Each point is reached from the start by the listed moves, each made 0, 1 or 2 times, or once backwards (-1), plus a little noise. Is the number of moves made odd or even? Then give how often each move was made.

Moves:
(1): 0.35, -0.17, 0.21, -0.11, 0.18
(2): 0.03, 0.40, 0.12, 0.11, -0.03
(3): -0.24, 0.05, 0.18, -0.02, -0.03
Start: 0.37, 0.20, 0.27, 0.10, -0.14
Points:
0.10, -0.16, 0.35, -0.01, -0.14 -> even (0, -1, 1)
-0.09, 0.70, 0.76, 0.18, -0.24 -> odd (0, 1, 2)
-0.08, 0.29, 0.65, 0.05, -0.19 -> even (0, 0, 2)

Moves:
(1): 0.23, 0.09, -0.06, 0.06, -0.06, -0.03, -0.01, 0.03, -0.11, -0.05, -0.02
(2): -0.26, 0.00, 0.06, 0.18, -0.11, -0.05, 0.06, 0.07, -0.03, 0.07, -0.01
(3): 0.02, -0.02, 0.09, 0.09, 0.00, -0.07, -0.10, -0.01, 0.00, -0.07, -0.13
(4): 0.10, -0.19, -0.19, 0.20, 0.04, 0.01, -0.12, 0.05, 0.05, 0.00, 0.07
(5): 0.10, 0.08, 0.01, 0.10, 0.26, -0.06, 0.06, -0.25, -0.01, 0.13, -0.01
(6): -0.04, -0.03, 0.00, -0.18, 0.11, 0.32, -0.07, 0.04, -0.15, -0.08, -0.19
(7): -0.02, -0.25, 0.15, 0.06, -0.03, -0.03, 0.09, 0.09, -0.09, -0.13, 0.10
(8): 0.04, -0.03, 0.08, -0.10, 0.12, -0.11, -0.05, 0.25, -0.11, 0.24, -0.02
(9): 0.08, 0.05, 0.06, 0.02, 0.02, 0.11, 0.10, 0.01, 0.22, 0.09, 0.08
(10): 0.07, -0.09, -0.02, -0.02, -0.07, -0.04, 0.00, -0.03, -0.01, 0.19, -0.03
(11): -0.06, 0.09, 0.09, -0.07, 0.01, 0.15, -0.20, -0.20, -0.11, 0.01, 0.19
Start: -0.15, 0.05, -0.03, 0.09, -0.07, 0.04, 0.02, -0.04, 0.19, -0.09, 0.08
Points:
0.05, -0.52, 0.32, 0.44, 0.15, -0.41, 0.15, 0.70, 0.21, 0.10, 0.60 -> even (0, 0, 0, 1, 0, -1, 2, 2, 1, -1, 0)
-0.19, -0.09, 0.49, -0.36, -0.30, 0.64, -0.36, 0.10, -0.45, -0.50, -0.38 -> even (1, 0, 2, -1, -1, 2, 1, 0, 0, 1, 1)
0.50, -0.34, -0.09, 0.90, 0.05, -0.23, -0.21, -0.33, 0.32, 0.17, 0.58 -> even (1, 0, 1, 2, 1, -1, 1, 0, 1, 1, 1)
-0.04, -0.43, 0.07, 0.68, 0.22, -0.78, 0.27, 0.59, 0.14, 0.54, 0.20 -> even (0, 1, 0, 1, 1, -1, 1, 2, 0, 0, -1)
0.70, -0.32, -0.02, -0.25, 0.75, 0.95, -0.47, 0.07, -0.22, 0.56, 0.52 -> even (1, -1, -1, 2, 1, 2, 1, 2, 2, 1, 2)
0.47, 0.25, 0.70, -0.16, 0.64, -0.21, -0.41, -0.48, -0.51, 0.47, 0.13 -> odd (1, -1, 2, -1, 2, 0, 1, 2, 0, 1, 2)
-0.24, -1.00, -0.15, 0.31, 0.17, 0.41, 0.14, 0.86, -0.22, -0.14, -0.06 -> even (0, 1, -1, 2, 0, 2, 2, 1, 0, 0, -1)
